Each row of a before or after table is a point. The points were changed in one or more steps. Then noise was added and the rows were shuffled. The steps act on columns, c1 being the first. Write out the steps. A step turns or swaps two columns, mirrors them in a line or flattens them onto one, adds a multiple of one to another, or multiplies or shifts one. Angles are multiples of 10 degrees, from the lower column toward the higher: turns from -170 to 170, lines from 10 to 170 but not 90. Use the fewest steps. Two steps may share a column if one is a turn and the other turns, adds or multiplies; they go together, in the order done. Otherwise the lowest column goes first.

Before (8 x 2):
[[-11 -18]
 [ 49  -5]
 [ 25  16]
 [ -3  -9]
 [ 17  40]
 [ 13  56]
 [ 35  25]
 [-41 -44]]
After (8 x 2):
[[ 29 -40]
 [ 30 -10]
 [-20  -3]
 [ 42 -12]
 [-58   5]
 [ 53  25]
 [ -8  -3]
 [ 41  12]]
Steps: turn c1 and c2 by -50 degrees

Before (12 x 3):
[[ 18  22 -41]
 [ 31  60  49]
 [ 27  17  -9]
 [ 30 -57  28]
 [  8 -26  -3]
 [ 23 -22  16]
 [ 13 -19  33]
 [ -4 -33 -20]
 [ 15  24  21]
 [-11 -40  21]
 [ 20 -54  -7]
 [-28  58  31]]
After (12 x 3):
[[ 12 -34 -17]
 [ 20  17  17]
 [-18  60  54]
 [-18 -17  32]
 [ -2 -56  41]
 [  3 -21  28]
 [-25 -37   4]
 [ 18 -54  10]
 [  6 -24   4]
 [ 45  22 -14]
 [-43  59  -4]
 [ -9  24  27]]
Steps: turn c1 and c3 by 50 degrees

Before (9 x 4):
[[  3 -20  60 -22]
 [-12   1 -19  28]
 [ 12  -4  10  55]
 [ -1  17 -19  23]
 [ -9  -7 -20  22]
 [-33   0  35   1]
 [-16  -2 -18  32]
 [-13  23  12 -43]
 [ -3 -11  -1  12]]
After (9 x 4):
[[-13 -10  15  30]
 [ -1   3  26  24]
 [ 13   1 -11  51]
 [ -2  -9  -8  13]
 [ -8 -20  11  22]
 [-13  25   4 -44]
 [  4  23 -57 -19]
 [-33  21 -28   2]
 [-17 -14  13  31]]
Steps: mirror c2 and c3 in the line at 20 degrees

Before (9 x 6):
[[  8  14   5  60  -9 -21]
 [ 18   4  -8   2 -24 -34]
 [ 13   3 -13  14   7   2]
 [  8   9  -2 -15   3   0]
 [ 14   1  20  26 -18   5]
 [-25 -33   3   6  -2   1]
 [ 13 -32   0 -15  12   1]
 [  6 -29 -10   6  -4   8]
 [-34   3 -13  24 -13   6]]
After (9 x 6):
[[ 13 -26   1 -22  13   0]
 [ 13  13  -6  11 -18  20]
 [ 17   4 -26   3 -24 -24]
 [  6 -15  12 -11  -5  -5]
 [-34  14  12  11 -13  -9]
 [-24 -17   1 -14  -2   4]
 [  8  -2   1  -2   2  -3]
 [  9  38 -20  31  -9  -5]
 [ 11   9   9   7   7 -11]]
Steps: flatten c2 and c4 onto the line at 40 degrees; mirror c3 and c6 in the line at 60 degrees

Before (9 x 9):
[[-39 -25 -16  11  12  -8 -23  32  18]
 [  6 -10  25 -10   0  13   8  40   5]
 [ 12   4  -6 -12  18   2  22  15   4]
 [  7 -11   2  16  -1  18  35  -2   0]
 [ 10  17   1  -9  -9   1  12  -7  13]
 [ -1  -5  27 -15  17 -15   5  12   8]
 [-15  -3 -19  42  29  -9 -19  19  33]
 [  5 -31 -23  24  19  32   4 -23  59]
 [ 15   0  -7  13   9   5  -3   9 -24]]
After (9 x 9):
[[  6  58 -22 -39  18  -8   4 -22 -27]
 [ 16 -20  -8 -13  11   6  -3   9  15]
 [-40  47 -16  -3  12  13 -23  33  14]
 [  6   6   2 -25   0  -4  34  -2   6]
 [  9  -8   1   5  -8  -7  12  -7 -24]
 [ -1  10  27  22  16   2   5  13  -4]
 [  6   8  24  -1   0 -16   8  39  -1]
 [ 12  -5  -6   7  18  -9  22  16 -10]
 [-15  30 -19 -28  29  32 -18  19 -19]]
Steps: add 0.5 times c1 to c2; turn c2 and c9 by -140 degrees; turn c4 and c6 by 140 degrees

Before (14 x 11):
[[  5  22  21 -16 -21   8 -10 -40 -19  23 -43]
 [ 41  22  27  12 -15  16  14 -11 -26  20 -33]
 [-43  19  28 -29  -6 -46  17  33   9   5  22]
 [-32   9  30  11  48 -17  -1  25  21  -3   4]
 [-22  -7  17  -9  31  11 -28  24  12  -2   0]
 [-40  -4  -9 -33  28   3  13  26  13  -8  20]
 [ 15   7  36  -5 -12  13 -33 -30  -1  31   9]
 [-29   5  41 -35  29 -12  34  -7   3 -23  15]
 [ -5  33  24  17 -40  27  -6 -47   8  21 -26]
 [  1 -22  41   3 -31  31 -22 -12   2  -3 -32]
 [  5  13  55 -10  23  31  34  12   1  60 -34]
 [  6 -14  10 -11  11   1 -16   8  57  -9   3]
 [-32 -24  15 -22  46 -34   6  18  27   8  -9]
 [  0 -11  18  28 -27   8   1 -33 -10  35   0]]
After (14 x 11):
[[-22  -6  18  -8  30   9 -26  23  13  -3  -1]
 [-44  19  30 -29  -6 -46  16  35   7   4 -20]
 [ 14   7  36  -6 -13  13 -33 -29  -2  30 -10]
 [-30  10  32  11  48 -19  -1  24  22  -4  -4]
 [ -4  32  22  18 -39  26  -7 -48  10  22  26]
 [  5  12  57 -11  23  32  34  11   0  60  34]
 [ 40  23  28  11 -13  16  14 -12 -24  21  33]
 [  5 -12  11 -12  12   2 -16   8  59  -9  -2]
 [-33 -26  16 -20  48 -34   6  17  28   7  10]
 [  5  21  22 -19 -22   8 -12 -42 -19  23  41]
 [  2 -11  17  27 -27   8   1 -32  -9  37  -1]
 [  0 -20  41   4 -33  32 -23 -13   2  -4  32]
 [-28   4  42 -36  30 -11  33  -8   4 -23 -15]
 [-40  -5  -8 -33  29   4  13  26  13  -7 -22]]
Steps: multiply c11 by -1

Before (10 x 12):
[[-20  11 -33   2  22 -12  -6  -9 -16 -18  18 -29]
 [ 11   5 -25 -18   6  10  10 -15 -45 -33  38 -16]
 [-28 -35  32  12  23  19 -15  21  21  -1 -13 -11]
 [ -8  18  14  13 -13  22 -13   0   3  31   0   2]
 [ 20  24 -25  50   6  31  20 -20 -18  29  30   4]
 [ 27 -14  -7  -2   0  11  21 -30  24  -1  32 -29]
 [ -6  -8 -24 -16  11  10  48 -34 -13   5  60 -37]
 [  1  46 -21   5  33 -17  10  25 -38 -27  53 -25]
 [-15 -47  24  -1  17 -37 -16  30   2   3  -5 -12]
 [ -6 -18  11  26 -25  15 -31  -6  -1   0  38  -4]]
After (10 x 12):
[[ 11 -17  11  26 -25 -10 -28  -5   0 -10  37  -3]
 [ -7 -47  23   0  18  39 -16  29   2  -4  -4 -15]
 [ 32 -36  32  12  23  -2 -14  21  22  -6 -15 -11]
 [-10  47 -22   6  34  13  19  26 -38 -21  55 -26]
 [ 18  17  15  14 -12 -14 -22   0   3  25   1   1]
 [ -6   7 -25 -19   7 -15  22 -16 -45 -27  39 -16]
 [ 11  11 -32   4  23  20   1  -9 -16 -19  18 -28]
 [ 10 -10 -26 -17  12  -5  43 -31 -14  21  60 -37]
 [-19 -13 -10  -3   1 -23  21 -30  23   7  34 -31]
 [  0  24 -25  50   8 -39   8 -20 -18  35  30   5]]
Steps: turn c1 and c6 by -150 degrees; turn c7 and c10 by 20 degrees

Before (8 x 18):
[[ 11 -24 -21  -1 -31 -14  10  -3  11  -8 -30  -7  10   0  -1 -14  -5   0]
 [  0 -20 -28   8 -15  -9  -7 -25  -8   4   5   3  -5 -28  -8   7  26  -7]
 [ 12  16  -8   7 -12 -22  17 -34  -7  15  -3  10  13  -4 -14   2   2   5]
 [  1   9  -4   3  -3  18  -2   9  -3  -6   3   0   9 -36 -19   0   7  -8]
 [  5 -22  -9 -18   0  15  18   3  -7  -1  10   2 -30   1  -1  -3  26   2]
 [ 33 -13   8 -30   7  -9  -6   5  26 -10 -12   8   8   6  16 -16  -1  -4]
 [  2   3   9 -14 -22  11 -10   9  -1  -5   7  -4  -2  -3 -17 -12  -8  -9]
 [ 17   0   4  -4   1 -11  17  -7  29  -3  -9   5 -15   5 -19   7  -6  15]]
After (8 x 18):
[[ -4   3  -4   2  -2   4  -2 -11  -1  -8   2   1  18 -34 -19  16   5  -8]
 [ -7 -11 -28   5 -15   5  -6  31  -5   4   4   6  -8 -27  -9 -10  27  -7]
 [  4 -23 -21  -5 -32 -15  11  10  16  -9 -28  -5  19   0  -1 -10  -4  -1]
 [ -9 -21  -9  -7   2   0  16   6   1  -1  11  -8 -60   1  -1  16  26   0]
 [ -2   0   9  -7 -23 -10  -9 -11   2  -5   6  -9  -4  -5 -18  12  -9 -10]
 [-11  27  -9   8 -13  -2  18  27   7  15  -4   9  26  -3 -14 -23   1   5]
 [  5 -13   8  -8   8 -16  -6  -1  42 -11 -12 -12  17   7  17  -7   0  -5]
 [ 17   2   5   0   1   6  18   7  28  -3  -8   2 -30   6 -18 -12  -6  15]]
Steps: mirror c1 and c9 in the line at 60 degrees; mirror c2 and c8 in the line at 170 degrees; flatten c4 and c12 onto the line at 50 degrees; mirror c6 and c16 in the line at 40 degrees; multiply c13 by 2

Before (11 x 20):
[[  0  18  13  22 -11 -14 -13  -3  -3   4  11   9 -12 -21  15 -24   2  14
   -8   0]
 [-19  12   5  -4 -24   7  -4  13  13   7  -4   1   9   0  -7  13 -10 -21
   10  10]
 [ -5  -7 -12  -6   8  20  17  -7  20  18 -10  -6  -5   9   3  17   6 -25
  -27   2]
 [-11  19 -16 -19 -12   6   7  -3  16   9 -10 -13  16 -20   2   4  -8 -25
  -27   0]
 [  8 -19  -6   5   5  24  -2  24  -1 -24  -8   1   0 -22  11  -1   7  14
   -2 -12]
 [ 17  -9 -19  -4 -20  -7  17  -6  11  -7 -13  -2  -8  12  -6 -19 -20  -2
   -8 -16]
 [ 10 -11 -26 -15 -15   0  13  19   0  12  18   7 -10  -1 -12  14  -8  13
    6   6]
 [-21 -14  -6  12   1  16  10 -11  -6 -19  -7 -26  -1  10  -4 -20   2  -2
   -1  17]
 [ -6 -22 -12  20 -18 -19 -13 -11  -9  -6  10   4  10   8   3 -16 -12 -23
  -10 -16]
 [ -4  17 -25  19   0  -1  14  13  19  -2  29   3   5 -24  -8 -15  16 -10
   -1   0]
 [-25 -21  16   6   1  15  20  26  13   2  13 -26  17  -9  -2  -1   3 -24
  -18  10]]
After (11 x 20):
[[  8 -19  -6  -3   5  24  -6 -33  -1   9  -8   0   0 -22  12  -1   7  14
    6 -13]
 [ -5  -7 -12 -27   8  19  51  15  19 -13 -11  -6  -5  10   3  17   6 -25
   -7   2]
 [ 17 -10 -19  -8 -19  -7  50   2  10   9 -12  -3  -8  13  -6 -19 -20  -2
   -5 -16]
 [ 10 -11 -26   7 -14   1  38 -11   0 -20  18   7 -10   0 -12  14  -8  13
  -15   6]
 [-21 -14  -5  -1   1  17  31   0  -6  22  -7 -25  -2  10  -4 -20   2  -2
   11  18]
 [-12  19 -17 -27 -12   6  21   7  16  -6 -10 -13  16 -20   1   3  -7 -25
  -19  -1]
 [-19  12   6  10 -26   7 -12  -8  12 -14  -3   0   9   0  -7  13 -10 -21
   -4  11]
 [ -5 -22 -13 -11 -18 -18 -38   6  -9  10   9   4  10   8   2 -16 -13 -22
   20 -17]
 [-25 -21  16 -18   1  15  60 -22  13 -14  13 -25  17  -9  -2  -1   3 -24
    5  10]
 [ -4  17 -24   0   0  -1  42 -12  19  -5  30   2   5 -23  -8 -15  16 -10
   20   0]
 [  0  18  13  -8 -10 -15 -39   5  -4  -2  11   8 -12 -21  15 -24   2  14
   21   1]]
Steps: swap c4 and c19; multiply c7 by 3; turn c8 and c10 by -150 degrees

Before (12 x 24):
[[ -6   5   5 -14  -3 -10   3  -3  16  -6  -8  -7   0   1   0  -7  24  -3
    0  -3  12 -17 -11   5]
 [ 12  -3 -24   0  -1  -5  -1   7 -10   7  -8 -13  -2  -3  13  -7 -10 -10
    4   8  -2   4 -11 -12]
 [  2 -12 -24  -2   7 -14  -2  17   8   4  -1  -8   1   6   0   3  -4  10
    0  -6   1   4   4  -1]
 [ -1   1 -10  -5  -4  18  -1  -7  17   5  11 -19  -6  13   2   0  -7   2
    6  23  -3   7  -7 -17]
 [ 10  -7 -19 -19   0 -14  10  -9   3 -26  -1 -20 -10  -1   0  -5   9  13
   -7  -5   0   7  -8   0]
 [-21  -5 -19  -7  -2 -13  -1  -8   1 -36  -5 -15  -9  -6  19  20   2  -1
   -2  60   6   0  -8 -40]
 [  6   7 -12 -39  -5   2   9  12  13   6  -1 -16  -7  20  17   0  17   6
   -2   7   1  10   7 -14]
 [ -4   1  -5  -7  -4  -1  10  -8  17  -5   5 -21 -17  17  11  -2   1   5
   12  -9  -1   9 -14 -12]
 [-20  28 -17  -6   5   1  24  -3   7   1  -8  19  -6 -40   3   0  -9  18
   -7  -7   3  15  -3   2]
 [  5  -8  35   1  23  -2   4  -9  10   8  28 -22  -6  17   2   9  14  -6
    4  -1   6   8 -11   5]
 [ 10  -8 -17   1   0   5   7  -2  18   4   2  -9  -3  14  17  15  -7  20
    4   1   1  12 -12   4]
 [ -2  -7   0  -3   1  -3  12  -8 -54   2   4 -20 -11  -8  -2  -2  -2 -12
   18  -4   3 -13  -3   4]]
After (12 x 24):
[[  7   0 -10  16 -13  18  -1  -6  17   5  11 -19  -6   2   3  -9   1   3
    6  13  -4   6  -7 -17]
 [ 18 -28 -16   0  38   1  23  -3   7   1  -9  19  -6 -16   4   0 -13  18
   -7  -9   3  14  -4   2]
 [-18  -7 -12  30 -21   2   8  12  13   7  -1 -16  -7   6  16 -18  -2   6
   -3 -20   1  10   7 -14]
 [-18  -4   5  11  -3 -10   3  -3  16  -6  -8  -7   0  -3  -1   3 -17  -3
   -1 -10  12 -16 -11   5]
 [  3   3 -24   8   3  -5  -2   6 -10   7  -8 -12  -1  -2  13   3  15 -10
    5   6  -2   4 -11 -12]
 [  8   4 -18  27   5 -14  -2  -7   1 -38  -5 -15  -8  -5  19 -40 -19  -1
   -1  42   7   1  -8 -41]
 [  2  12 -24  -4  -1 -14  -2  17   9   5  -1  -6   2   8   1  -2   4  10
    0  -6   1   4   5  -1]
 [-15   7  35  -6  -3  -2   4  -9  11   8  28 -21  -7  28   2  -6  -3  -6
    5  -1   6   8 -12   5]
 [  1   9 -17  -7 -11   5   7  -2  18   4   2  -9  -3   7  16 -13  12  20
    4   2   2  12 -11   4]
 [-12   7 -21  12   0 -14  10  -9   3 -26  -1 -20 -11  -1   0   0   5  13
   -7 -17   1   7  -8   1]
 [  1  -1  -6   1 -17  -2  10  -8  16  -5   5 -21 -17   5  10   1  -4   5
   11 -11  -1   9 -14 -12]
 [  3   7   0   1   7  -3  12  -9 -53   2   4 -19 -12  -3  -1   3   0 -12
   19  -5   3 -14  -4   3]]
Steps: turn c1 and c17 by 120 degrees; multiply c2 by -1; turn c4 and c20 by 40 degrees; turn c4 and c16 by 150 degrees; turn c5 and c14 by 60 degrees

Before (10 x 32):
[[-20  15  10   2 -22  28 -18 -10   8  28  24  10 -10  -9   3  -1 -13  47
   23   5  21 -13   3  -1   7  22   7 -24  39   1  -2  20]
 [ -2 -24 -16 -14 -15  41 -22 -23 -40 -10  12  -2 -14 -28  18  -6  10  -4
   19  10  20  -1   3 -25  27  -4   0  -1  41 -21  13  -2]
 [-20  15  34   5  10  -3  41  25  12 -39  31 -10  29  11   7   4 -29   4
   -6 -11 -32  30  45   3 -17   0  58   8   3  22   1 -26]
 [ 30 -12 -16 -33 -19   8 -26  -7 -50 -16   7  -6  -1 -18  17 -21  26  10
    1 -11  -4 -16   5   9  58  -2  -9  20  12  -6  31  10]
 [  7 -13  -2 -11 -11  48 -32  15 -21  -8  31  -6  -9  -8  19   7 -17  15
   47 -13  22  -6  -7  26  15   4  17 -10  42 -15  18  22]
 [ -6  39  22 -13  38  -7   5  21   6 -51  -1 -27  11  15  -1  -3  27 -14
  -31 -55 -31  15  20 -20 -18  -1  17  14  -5  22   8 -60]
 [-33  10 -30   6   5  10  25  -8  26  22 -17  23  -3 -16 -26  28 -33  16
   25   7  19  26  -9   7 -19 -15  42 -15   3  -4 -44   0]
 [  5  51  16 -19  15  -8 -12 -10  -2  -3  -2 -34  -3 -32  20  -8  13 -32
   -3 -37 -37   5  41 -23  22  -8   1  17 -11  15   4 -11]
 [-23  19  -7 -43  22  10  -9   0  -6 -25 -36  -9  22  -1  32 -22  25 -32
  -12 -30 -15  -1  14 -27  12 -13   9  -3 -15  17  10 -13]
 [-15  10 -22   7 -25 -13  25 -18   3  25   5 -15  -6 -13   4  23 -33  23
   25  11  11  31 -18   8 -41  22  47 -32  20   9 -21  21]]
After (10 x 32):
[[  6 -16   5  -7 -17 -28  21  19  23  -2  31  17  -9  -6  -3   6 -16  37
   48  12  22  -5  -7  30  15   7  10 -13  43 -20  15  22]
 [  6  53  29 -18  11  34  25 -12   8   5  -2  36  -1 -30   3  -8  12   4
   -5  29 -38   8  41 -18  19  -8  -9  15  -6  18  -1 -11]
 [-22  23   1 -41   9  32  21   1  20  17 -38  31  21  -3  -7 -24  29  18
  -14  31 -16  -2  10 -25  14 -15  -3  -4 -16  20   8 -17]
 [-17  12  37   4 -25  -2 -37  26   9  37  30  13  31  12   5   4 -34  -2
   -9   2 -34  28  46 -12 -23  -1  23   7   0  22  -1 -27]
 [-18  14   5   4 -15 -54  14  -8 -19 -22  26  -6 -11  -5  -1  -1 -14  11
   21  -6  19 -11   0   5   9  23  13 -23  41   0   2  21]
 [ -5  41  39 -11  17  16  -5  22  21  49  -2  21  11  19   6   0  25  -3
  -30  41 -26  18  20 -18 -17  -5  -9  14  -6  24  10 -62]
 [ 30 -12 -10 -32  -5 -11  21  -8  52 -10   8  15  -3 -13  -3 -20  25   3
    2  17  -3 -14   4  21  59  -4   7  16  12  -5  30  11]
 [  0 -24 -16 -13 -11 -16  27 -23  41 -16   9  13 -18 -24  -5  -4   8  40
   22  -7  19  -1   1 -18  28  -4   7   0  38 -19   8   0]
 [-33   9 -34   7 -18 -14 -26  -5 -29  -6 -19 -31  -3 -17   6  29 -33   1
   24   4  19  24  -9  -8 -20 -14  12 -13   5   0 -45   3]
 [-16  12 -26   6 -37 -13 -25 -18 -16 -19   5  12  -6 -15  -1  25 -31 -21
   24  -4  10  33 -18  -3 -41  24  34 -28  23   9 -19  21]]
Steps: mirror c3 and c20 in the line at 170 degrees; flatten c5 and c27 onto the line at 140 degrees; turn c6 and c18 by 110 degrees; mirror c7 and c24 in the line at 100 degrees; turn c9 and c10 by 150 degrees; turn c12 and c15 by -140 degrees; multiply c15 by 0.4
